Rows are points. Each copy is the shape, with its points in the same order, turned, moved and blurred by noise. Say if it was mirrored as well.

Shape (8 x 3)
[[ 44  -1  39]
 [-15 -28  -4]
 [ 38  34 -29]
 [ 22  37   1]
 [ 48 -10  -4]
 [-19  18  23]
 [-16 -30  26]
 [  0  24 -32]]
Copy 1 (8 x 3)
[[ 31 -11  37]
 [-25  -3 -16]
 [-16  44  55]
 [ 11  43  36]
 [-10  -8  55]
 [ 26  35 -10]
 [  2 -13 -22]
 [-27  44  22]]
Copy 1 is: mirrored
Copy 2 (8 x 3)
[[ 43 -15  34]
 [ -4  -8 -25]
 [ -1  48  30]
 [-13  13  41]
 [ 35  26  13]
 [-22 -20  20]
 [ -4 -33 -21]
 [-23  35  11]]
Copy 2 is: only turned
Copy 3 (8 x 3)
[[-20 -14  51]
 [ 24 -21 -13]
 [-60 -10 -16]
 [-41  12   2]
 [-32 -40  15]
 [  7  26   3]
 [ 35 -10  12]
 [-28  -1 -36]]
Copy 3 is: mirrored

Shape (10 x 6)
[[ 19  -5   0 -22  -6   9]
 [-21  15   2   4   0  14]
 [-17  23  12 -15  -8   6]
 [ 21   3  -4 -11  15  16]
 [ 32   0 -24 -20  21 -16]
 [ 15 -14   7 -13  16  -6]
 [ 13 -15 -37 -28   6  -7]
 [-24 -16  60 -13  -8  -3]
 [ -3  20  13  16 -19   4]
 [ -1  14 -11 -27   3  -4]]
Copy 1 (10 x 6)
[[  1   5  17 -15  -6   3]
 [-29   4   9  27  -7  -2]
 [-26  17  29  19   7   0]
 [ -7   8  12 -13 -26  -5]
 [  0   4   3 -34  -9 -34]
 [ 15  -1  17  -2 -15 -20]
 [ -8 -22   4 -33   5 -18]
 [ 22   9  51  50   1   4]
 [-15  29  -4  27   3   5]
 [-23   4  20 -12   5 -17]]
Copy 1 is: mirrored
Copy 2 (10 x 6)
[[ 20  -2 -15  -4 -16  21]
 [-18  19  10 -17  -4  15]
 [ -6  17   5 -34 -19  16]
 [ 18  18 -14   6  -5  26]
 [ 23  25 -36  19 -24   4]
 [ 28  11  -8   3  -6  -1]
 [  9   5 -21  28 -38   6]
 [ 28  -7  35 -48   3 -11]
 [-15   7 -12 -34   8  11]
 [  4  20 -11  -8 -34  12]]
Copy 2 is: mirrored
Copy 3 (10 x 6)
[[  9  -8 -20  -2 -20  16]
 [-14  -9 -10   4  20  -4]
 [ -3 -10 -33   3  22   1]
 [ -3  -1  -5 -16 -14  24]
 [ 29  -3   2 -39 -20  13]
 [ 23   3   0  -3  -9  21]
 [ 28 -31   1 -24 -22   5]
 [ 19   8 -27  55  22  20]
 [-14  12 -25   9   7 -17]
 [ 15 -18 -21 -20   5   6]]
Copy 3 is: mirrored

Shape (14 x 8)
[[-15 -26   3   9  13   3 -12  38]
 [-13 -12  11  11   1 -10 -15   2]
 [-21 -17 -17   0  12  -8  12   4]
 [-11  -3   9   7  12   8 -15   1]
 [ 12   4 -42 -13   1   1 -16  13]
 [-18  41  12  -8  16  24 -16  10]
 [-21 -19   5   0  -4   3  -9   1]
 [-17 -11  -2  11  -6  -2  13  -2]
 [  4  18   4 -29   9  10 -10   5]
 [  7   4  12   6  28   1   4   2]
 [  1 -21   4  12   3  12  -8  -1]
 [  5 -17   2  13   3  -7  24  36]
 [-10  60  10  -7  14  -6  17   3]
 [  8 -19  12   4  11  -7 -13   5]]
Copy 1 (14 x 8)
[[ -6 -15  -9 -23   7   1 -39  28]
 [-13  -9 -10   6 -11   5 -21  21]
 [  8 -26 -11 -15  -2  -5 -10  -3]
 [  2 -11   7   7  -6   6 -12  19]
 [ 43  -2 -11  -7  -1 -28 -11  25]
 [ 24   3  40  -9 -29  17  -2  26]
 [ -2  -9  -7   0  -9   7 -31   3]
 [  5 -12 -14  -7   2  15  -8 -12]
 [ 20  17  25  -5 -12 -10  -5  11]
 [ -5  -8  17  -4  10   2   9  18]
 [  5  -9  -3  12  13   7 -26  17]
 [ -2  -2 -12 -36  30   8 -13  17]
 [ 24  13  31 -26 -26  18  37   9]
 [-12   1  -9   4   5  -8 -17  20]]
Copy 1 is: mirrored
Copy 2 (14 x 8)
[[-27 -12 -15  25  36  -3  10   3]
 [-19  -7  -1  22   3  -6  -9  16]
 [-21  -8 -15  -5  15  23  -6   8]
 [  0  -1   5  24   8   5  -2   6]
 [ 15  15 -45   7  16  18  -2  26]
 [ 33  10  26  17  35   3  -9  18]
 [-11 -16  -2  13   3  -1   7  18]
 [-23   4   1  -7   2   5  -1   9]
 [ 35  -9  -6   6  23  -1 -10   7]
 [  3   5   0  12  11   4 -14 -17]
 [ -8   4  -9  17   1   1  17  -1]
 [-27   9 -23  -8  28 -14   1 -13]
 [ 25  21  25 -14  29  -2 -40   8]
 [ -9  -7 -16  25   2  -8  -7  -5]]
Copy 2 is: only turned
Copy 3 (14 x 8)
[[-14 -24 -16 -21   6   7 -20  10]
 [-14 -18   3  -4 -14  13   3 -10]
 [ -1 -18  12 -19   0 -19  -9 -15]
 [  2  -1  -7  -1 -12   6   0  -8]
 [-10   4 -13  -2 -18 -46   7  17]
 [ 16  30 -33   3   7   9  17  -6]
 [  4 -16   2 -14 -16   9   6  -3]
 [  6 -12  22  -9   1   1   1  -8]
 [ 18  -4 -25  12  -6 -18  16  -5]
 [  6  -4  -3  22   4  -2 -10 -14]
 [ -1  -9   8   3 -18   5 -13   6]
 [ -6 -32   7  -1  26  -9 -13  14]
 [ 12  20 -14  22  32  -9  35 -26]
 [ -8 -23  -2  12 -20   1  -8  -2]]
Copy 3 is: mirrored
Copy 4 (14 x 8)
[[  1 -19   6  25  12 -16 -28  -7]
 [ -6   8  -6  13  -7 -14  -8  -4]
 [-15 -13   6  -5  16 -19   7   2]
 [ -5  12   5  22  12   0  -3   3]
 [ 29   4  23 -22  15 -13  -3  25]
 [ 14  26  30  33  27   4  24 -11]
 [-10  -4  12  11  -5  -4  -7  -4]
 [ -8  -9  -6   4  -2  -8  15   3]
 [ 16  20  27  -3  21  11   7 -17]
 [  4  12 -14   8  29   0   2 -12]
 [  2  -1  -7  10   3   9 -15   6]
 [ 14 -32 -19   6  18 -16  -4 -16]
 [ 20  24   9  10  34 -15  51 -21]
 [  3   9 -12   4   8  -4 -19  -7]]
Copy 4 is: only turned

Shape (17 x 11)
[[  3   3 -10  26  27  -8 -20  28 -22   3   4]
 [-13 -23  35   2   6 -16 -18  10   5   6 -19]
 [-18 -33  -1 -12  -8 -10  56   0  12  24   6]
 [ -4   0  -2  31  -1  -2  13  19 -13   4  14]
 [-20  17  -4 -13 -15  22  -1 -10  -7  14  -2]
 [ 19  -4  -4  26   0  22   5  15  14  10 -23]
 [-18  38 -15  -5   2 -28  28   5  15  13 -12]
 [-23  13   1  -1  -4 -17 -13  23  -4  22 -23]
 [ -1 -11  23   1  -7   3   5  -8  15 -10   7]
 [ 25   4   4   2 -11 -23  -8  29 -22  18   1]
 [ -4   5  -4  -9   1  15  13  18   3 -10 -22]
 [ -8 -14  14  -9 -32  19  -4   1   3   0 -22]
 [ -6 -22 -26  35 -49 -39 -14   4  15   3  20]
 [ 14 -12 -10 -27   3  -1  14 -15 -29  26 -23]
 [  4  35  -1  21  19  21   4  -4  -3 -14  26]
 [ 40  -8  -2  -3   2  30  -8  14  25  -2 -10]
 [ -7  -1   2 -12  22  37   8 -13   5   7   7]]
Copy 1 (17 x 11)
[[-12  28  10  22 -19 -22  -5  12 -14  -9  15]
 [ 15 -24  22  14 -23 -15 -12  14  12  -9 -21]
 [ -9 -11  18 -26  41  -5 -33  -7  20  34 -15]
 [ -9  16 -10   7  -2 -13 -20 -13   2   8  18]
 [ 22   1  13  -5   3  23   1 -27 -14  12  -8]
 [-28  -6 -14  17  -9  18  -7   9 -18   7   1]
 [  8  43   3 -27   5  22 -36   3   9  -2 -14]
 [ 23  16  24   8 -18   7 -27   8 -15   4 -10]
 [  1 -25  -2  -7   3   3  -4  -8  23 -11  -2]
 [ 20   6 -11   1  -6 -16 -10  30 -10  15  23]
 [-13   1  14 -15 -12  26  -1   5   2  13   2]
 [ 12 -35   8  -9 -17  20 -10  -9  -2  16  -5]
 [  7 -18 -20 -27 -10 -36 -60 -17 -34 -18  13]
 [ 13   2   4 -15  20  -2  18  18 -15  40 -27]
 [ -5  29 -13  15   5  13  14 -24   5 -21  21]
 [-20 -21  -7   4   3  30  12  26 -17 -11  14]
 [ -7  -4  17  10  28  23  17 -18   0   2  -8]]
Copy 1 is: only turned
Copy 2 (17 x 11)
[[-20  36  24 -11  12 -24  -6  14 -13  15   3]
 [ 14   0  38 -16  21   1  -9 -15  -2 -11  26]
 [ 32 -23  25  34   0   1  24 -31  11  28  -6]
 [-16   8  23  13  -4 -32  -6  -1  -1  16  -3]
 [ -5 -16 -10 -17 -26  -9  17 -17  -1  -6  -2]
 [  0  -4  38  -3 -28   1 -13  18  13   7  -7]
 [ -6  -8   2 -20   7   0   0 -31  21  30 -38]
 [ -9  -7  27 -44   9 -12   6 -15   4   7  -2]
 [ 15 -10  11  14   2   4 -12 -14   7 -20   4]
 [  8   0  24 -19  21 -36   2  15 -14   1 -24]
 [-12 -12  24  -8  -6  18  11  -1   1  -5 -12]
 [  4 -35  18  -8 -14  -1   7  -1   2 -22  11]
 [  5 -25   4   9  22 -53  -9  23  51  16  15]
 [ 32 -16   3 -17  -5  10  19   4 -32  24  -6]
 [-25  29 -15  13 -20 -10 -21  -6  -3  -3 -17]
 [ 17  14  25   3 -22  16  -2  36  10 -26 -18]
 [  4  19  -1   9 -37  15   9 -14  -8  -6   5]]
Copy 2 is: only turned
Copy 3 (17 x 11)
[[ -1  37 -25  -7  12  -2  -3   9 -25  30  12]
 [ 13  23  16 -25   1 -20 -13 -13  22  23  17]
 [-18 -15  47  17 -14 -17  24   3   8   9 -21]
 [  2  22  -1  19   2  15  11  -2 -12  21   5]
 [  0 -15  12   1 -10  19 -31   5 -12  -8  -4]
 [ 25 -16 -12  -3  16  11  11   4   4  26  -6]
 [ 12   6  -2  30 -26 -21 -11  41   9   1  -6]
 [ 18  16   4  -6 -26 -13 -28  10   0  26  -1]
 [ -3  -5  18   4  13   5  -2  -8  21  -2  20]
 [ 14   8   2  14  -2 -21  -1   0 -26  36  34]
 [ 18 -11  -4 -13 -13   3   7  12  -1  -5   2]
 [ 17 -24  17 -15 -10   5 -12 -22   4   4   7]
 [-27  -2 -19  41 -28  -7 -10 -44  16  37  18]
 [  5 -26  18  -5   9 -31 -14   2 -39   2  -8]
 [  0  21 -13  22  21  33  -6  27  -8 -15  17]
 [ 10 -38 -18 -14  26  12   8  11   5  20  24]
 [-11 -12  13 -15  25  22 -10  22  -5 -10  -2]]
Copy 3 is: mirrored
Copy 4 (17 x 11)
[[-37  33   5 -16  -5 -13 -27   2  18   0   3]
 [ -7  -6  -9   0 -42  -7  -3  22  26   2  10]
 [ 19  19 -30   2  18 -21  43  12  25   1  30]
 [-16  32  21  -8   3 -18   1   3  22   1  20]
 [  3  27  -2  33 -11  10   2 -21   1  18  27]
 [  5  14  17  18  19 -14 -25  22  15   9   6]
 [ 20  47 -14 -20  -2   6   9   7 -13  34  16]
 [ -4  34 -13   0 -30   4 -10   8  23  29  10]
 [  9  -4   9   6 -11  -3  11  -1   8  -8  13]
 [ -8  19   5 -10 -12 -33 -15 -18  31  28  -8]
 [ -2  20  -2  22   8   3  10  13   5  16  -9]
 [ 14  10   7  41 -23  -5  10   3  22   6   5]
 [ 38  50  16 -16 -19 -17 -11 -16  50 -33  14]
 [ -3  20 -35  34  -5 -39   0 -14  -1  20  10]
 [-22  18  30  -7  14   6  -6 -17 -25   1  21]
 [  9 -16  10  23  25   0 -25   1  14   4 -16]
 [-16  -1  -9  28  15   9   5  -7  -9  -2  25]]
Copy 4 is: mirrored

Shape (15 x 12)
[[ 44  36  25 -23   5  18  -9  -8  -8  -4  29  25]
 [-13  24  29  -9  -2  15 -34  34   2 -34   2 -25]
 [-17  24  18   0  13 -26  19 -10 -27 -27  19  34]
 [ 16   9  -1  28  18  11 -31  27   5 -13  11  -4]
 [-21 -19 -10   6 -17 -25 -31   6   2  22 -18 -14]
 [  2  33 -15  10 -23   3 -11 -16   8  24  -2 -13]
 [ 32  -6 -14   8 -11  15  29  -3 -38  -1 -20   6]
 [ 26  19 -23   7 -27   5  27 -16  -4   2  10  22]
 [  0 -29   6  -7  -8 -24  20  36 -29   1 -32  35]
 [  9  -7 -21 -29  -4  17  19 -18  10  26  23 -28]
 [ 14   6  24  32 -40   1  24 -22  21  10  21  21]
 [ 11  -1   6  34  23 -16 -15  10 -25  22  -2 -30]
 [ 34 -22  -8 -27 -39 -48  15 -16   0  -5  13  27]
 [  9  -6 -24 -22 -22 -16  12  26 -18  17  15 -13]
 [ -3  36  14 -10 -17 -25  36   8  13 -29 -26  30]]
Copy 1 (15 x 12)
[[-34  14 -15  40   3  -7  -5  21 -46 -24 -10  29]
 [-35  -7 -34  42 -33   5  -4  -1  30 -24  29  -2]
 [-47  -2   9  -1  -1 -21 -15  34   7  -2 -34  -7]
 [ -9 -13 -15  48 -29  -4  22 -19  -3 -12 -11  -5]
 [  6   3  11  -4   0   2  11 -42  33   6  19   1]
 [-11  -3  29  11 -15  26  10  -8 -20   2  28   9]
 [ 26   8  31  10 -34   0 -14  13  -9 -27 -30  27]
 [ -8  -3  42   8 -16  -2  16  25 -24 -11 -16  34]
 [  7  37  15   6  -8 -15  -4  -1  51 -17 -42  26]
 [ 36   4  -5  -4   0  11  17  26 -27  -1  25  12]
 [-23   3  54   8   6 -26  35  13 -21 -38   9   2]
 [ 17   9   7  27 -24 -12  -9 -31  -7   6  -6 -29]
 [ -9  29  18 -25  -1 -47  16  10  -4   3  -9  60]
 [ 27  14   8  15 -10 -14   1  19  15  20  14  30]
 [-54  33  28  -5 -31   7  16  34  26 -15 -20  17]]
Copy 1 is: only turned
Copy 2 (15 x 12)
[[ 19  -4  30 -25   7 -22 -57  10  13 -19   0  42]
 [-26  -3  41   3  15   0 -14 -36  -3 -45   1  -4]
 [-25  16 -38 -22 -16 -15 -37   0  17  -7  -4  20]
 [ -1 -34  17 -15  10  25  -6 -20 -12 -18   8  29]
 [ -6 -34   7  29  -5 -10  25  -3  -1   9 -13  -4]
 [ 16 -36  10  27  24  -5 -26 -15  10  14 -35   4]
 [ 28  19  -5   5  21  14  -2  37   3  -9 -34  31]
 [ 45  -5 -19  16  13   5 -40  11  21   4 -19  30]
 [ 10  -1 -24  -5 -15 -10  38  29  25 -37 -13  12]
 [ 38 -15  19  11  35  -7 -25  26  -6  22  11 -20]
 [ 37   7   6  -2  -3  10 -16 -25  54  29 -10  24]
 [ -6 -22  16 -17   4  12  17   0 -29  17 -38  14]
 [ 52   8 -20  20 -30 -49  -4  15  13   7  14  31]
 [ 37 -12  -3  10  -6 -12  -3  14 -14 -13 -16 -19]
 [  6  12 -33   0  18 -34  -9 -22  41 -31 -16  19]]
Copy 2 is: mirrored
Copy 3 (15 x 12)
[[ 14  17 -17  23 -36 -20   1 -43  -3  15  53 -13]
 [  0 -17  17  36 -36 -21  -2   7 -28 -38  13 -10]
 [ 37  -5  10   7  -7 -23  45 -48 -21   5  -1 -10]
 [ -8  -7   1  -4   5 -24  -5   9 -22 -14  35  -8]
 [ -7   1  -7 -14  -9 -11 -25  15  -6  -2 -48  -6]
 [-32   9   3  -3 -15 -11  -8 -13  29   3  -6 -15]
 [  3  26 -35   0  17  26  17 -26  12 -23   7   2]
 [-20  17 -24   6   5 -14  21 -44  30   7  11   5]
 [ 24  11 -22  20  25  20  -3 -29 -39  -6 -35  13]
 [-21  32 -24   5 -33   8  24  21  16  28   1  11]
 [  2 -11 -30  34  16 -29  14 -22  42  20   3  -9]
 [  7  19  11 -22  18  -8  -1  21  -7 -13   7 -39]
 [ 14  40 -52  15  -4 -39   2 -33   4  12 -31  27]
 [-24  33 -33  10  -8  -6  20  -2 -26   3 -20  -6]
 [  7  12  25  46   1 -14  13 -55  -2  -7 -17  17]]
Copy 3 is: only turned
Copy 4 (15 x 12)
[[  5 -26  11 -23 -18  21 -21 -36  12 -50  12   1]
 [ -6   8  25   5  -8 -32   3 -30  29  14  14 -26]
 [ 28  16   4 -17 -41   8 -14   3  32 -26 -17  31]
 [-13 -21  15  30 -15 -13   0 -17  -3 -19 -18 -14]
 [-13  19 -24  16  -3 -12  -1   8 -33  21   2  20]
 [-22  19  -4   5 -12  34 -17  -2 -20  -8   7 -21]
 [ 12 -18  37 -15 -14  27 -43  19 -36  -5  -4   8]
 [ 18 -15   1  -9 -13  47 -25  21 -16 -28  -1 -10]
 [ 39  -5   1  -3  -1 -23 -47  31 -13   4  -1  40]
 [-23   7  20 -15  34  47  -4  13 -24 -22  22  13]
 [  6 -31 -18   9 -36  53  -9  25   9 -16  27   7]
 [-41   5  20  24 -32 -13 -19   5 -20 -12  -2  29]
 [ 13 -28 -36 -50 -10   9 -13  25 -29 -26   6  28]
 [  7  14   7  -8  11  -3  -7  28 -35 -28  20   9]
 [ 30   5 -15 -20 -16   1 -53  25  39   4   3 -10]]
Copy 4 is: mirrored
